Each row of a before or after table is a point. The points were changed in one or more steps. Then noise was added and the rows were shuffled. The steps act on columns, c1 being the first. What was done? A step turns or swaps two columns, mirrors them in a line or flattens them onto one, adds a multiple of one to another, or multiplies or shifts one. Angles are multiples of 10 degrees, from the lower column toward the higher: turns from -170 to 170, lines from 10 to 170 but not 90. Use the fewest steps. Two steps may share a column if one is a turn and the other turns, adds or multiplies; they go together, in the order done. Otherwise the lowest column goes first.

Before (14 x 2):
[[-0.26  0.09]
 [ 0.16  0.12]
 [ 0.62 -0.03]
 [-0.13  0.37]
 [ 0.48  0.58]
 [-0.05 -0.31]
 [-0.19 -0.60]
 [ 0.60 -0.28]
 [-0.39 -0.42]
 [-0.19 -0.49]
 [ 0.11 -0.25]
 [-0.42 -0.03]
 [-0.56 -0.31]
 [-0.27 -0.33]]
After (14 x 2):
[[-0.54  0.00]
 [-0.49  0.41]
 [-0.64 -0.04]
 [ 0.70 -0.26]
 [-0.54  0.22]
 [ 0.17 -0.13]
 [ 0.32  0.24]
 [-0.06 -0.66]
 [-0.19 -0.19]
 [-0.33 -0.06]
 [ 0.18 -0.59]
 [ 0.02  0.27]
 [-0.40  0.16]
 [-0.16  0.37]]
Steps: turn c1 and c2 by -70 degrees

Before (8 x 4):
[[ 0.12  0.51  0.45 -0.05]
 [-0.01  0.18  0.43  0.16]
 [ 0.11  0.65  0.48  0.13]
 [ 0.32  0.12  0.20 -0.74]
 [-0.21  0.12 -0.44 -0.29]
 [ 0.42  0.45  0.20 -0.41]
 [ 0.46  0.18 -0.46 -0.08]
 [-0.13 -0.28  0.10  0.23]]
After (8 x 4):
[[ 0.40 -0.43 -0.44  0.47]
 [ 0.11 -0.06  0.27  0.54]
 [-0.19 -0.26 -0.15  0.14]
 [ 0.12  0.14  0.30  0.66]
 [ 0.01  0.16  0.45  0.16]
 [ 0.46 -0.06 -1.14  0.19]
 [-0.12  0.21  0.27 -0.28]
 [ 0.32 -0.76 -0.28  0.11]]
Steps: add -1.5 times c1 to c3; swap c2 and c4

Before (14 x 6):
[[-0.29  0.04  0.44  0.49  0.06 -0.03]
 [ 0.09  0.20  0.21  0.24  0.13  0.80]
 [-0.16 -0.40 -0.26  0.46 -0.36  0.48]
 [ 0.33  0.12 -0.58 -0.51  0.35  0.58]
 [-0.06  0.21 -0.24 -0.76  1.01 -0.19]
 [-0.54 -0.10 -0.41 -0.04 -0.08 -0.48]
 [ 0.21  0.37 -0.73  0.19 -0.10  0.31]
 [-0.13  0.00 -0.58 -0.04 -0.02  0.50]
 [ 0.20 -0.51  0.30  0.75 -0.29  0.36]
 [ 0.30  0.32 -0.23 -0.91  0.34 -0.01]
 [-0.62 -0.13 -0.05  0.23 -0.31 -0.01]
 [-0.26 -0.09  0.51  0.16 -0.22  0.21]
 [-0.09 -0.08  0.03  0.15  0.02  0.43]
 [-0.56 -0.27 -0.22  0.54 -0.23  0.01]]
After (14 x 6):
[[ 0.21  0.40 -0.75  0.17  0.00  0.31]
 [-0.15 -0.38 -0.25  0.45  0.01  0.49]
 [-0.58 -0.26 -0.22  0.53 -0.01 -0.02]
 [-0.12 -0.01 -0.57 -0.04 -0.02  0.49]
 [-0.53 -0.11 -0.40 -0.05  0.00 -0.46]
 [-0.05  0.22 -0.23 -0.77  0.01 -0.19]
 [-0.08 -0.08  0.01  0.13  0.02  0.43]
 [ 0.23 -0.50  0.32  0.72 -0.02  0.38]
 [-0.64 -0.14 -0.04  0.25  0.00 -0.01]
 [ 0.08  0.18  0.21  0.26  0.00  0.83]
 [ 0.29  0.34 -0.23 -0.89 -0.01  0.00]
 [-0.28 -0.10  0.52  0.19  0.00  0.23]
 [ 0.33  0.15 -0.57 -0.49  0.01  0.56]
 [-0.30  0.05  0.44  0.52 -0.01 -0.05]]
Steps: multiply c5 by 0

Before (11 x 8):
[[-0.55 -0.59 -0.17 -0.35  0.06  0.21  0.00  0.30]
 [-0.77 -0.09 -0.48 -0.19  0.31 -0.41 -0.24  0.57]
 [-0.03 -0.14  0.00 -0.43  0.48  0.01  0.81  0.46]
 [ 0.26  0.24  0.05 -0.41 -0.52 -0.03  0.20  0.25]
 [-0.05 -0.06  0.16 -0.37  0.23  0.30 -0.81  0.51]
 [-0.37  0.34 -0.19  0.22 -0.18 -0.42 -0.46 -0.25]
 [ 0.25 -0.47 -0.43 -0.64 -0.21  0.33  0.25  0.12]
 [ 0.12  0.10  0.45 -0.10  0.10 -0.72  0.01 -0.10]
 [-0.27  0.12  0.39 -0.45  0.11  0.02  0.31  0.01]
 [-0.47 -0.48 -0.04 -0.09 -0.48 -0.86  0.22  0.49]
 [-0.25  0.30  0.35  0.14  0.13  0.17  0.22  0.54]]
After (11 x 8):
[[-0.28  0.13  0.39 -0.44  0.02 -0.01  0.31  0.03]
 [-0.76 -0.08 -0.47 -0.19  0.20 -0.41 -0.23  0.58]
 [-0.26  0.29  0.35  0.14  0.02  0.14  0.23  0.54]
 [-0.55 -0.55 -0.16 -0.34 -0.04  0.21 -0.01  0.28]
 [ 0.25 -0.49 -0.43 -0.62 -0.30  0.32  0.25  0.14]
 [-0.36  0.35 -0.18  0.24 -0.27 -0.41 -0.47 -0.26]
 [-0.48 -0.48 -0.03 -0.10 -0.57 -0.86  0.22  0.50]
 [-0.04 -0.16  0.02 -0.44  0.37  0.01  0.82  0.46]
 [ 0.13  0.11  0.44 -0.10 -0.02 -0.72  0.01 -0.11]
 [-0.04 -0.05  0.16 -0.37  0.14  0.31 -0.81  0.52]
 [ 0.25  0.24  0.02 -0.40 -0.64 -0.05  0.20  0.26]]
Steps: shift c5 by -0.10
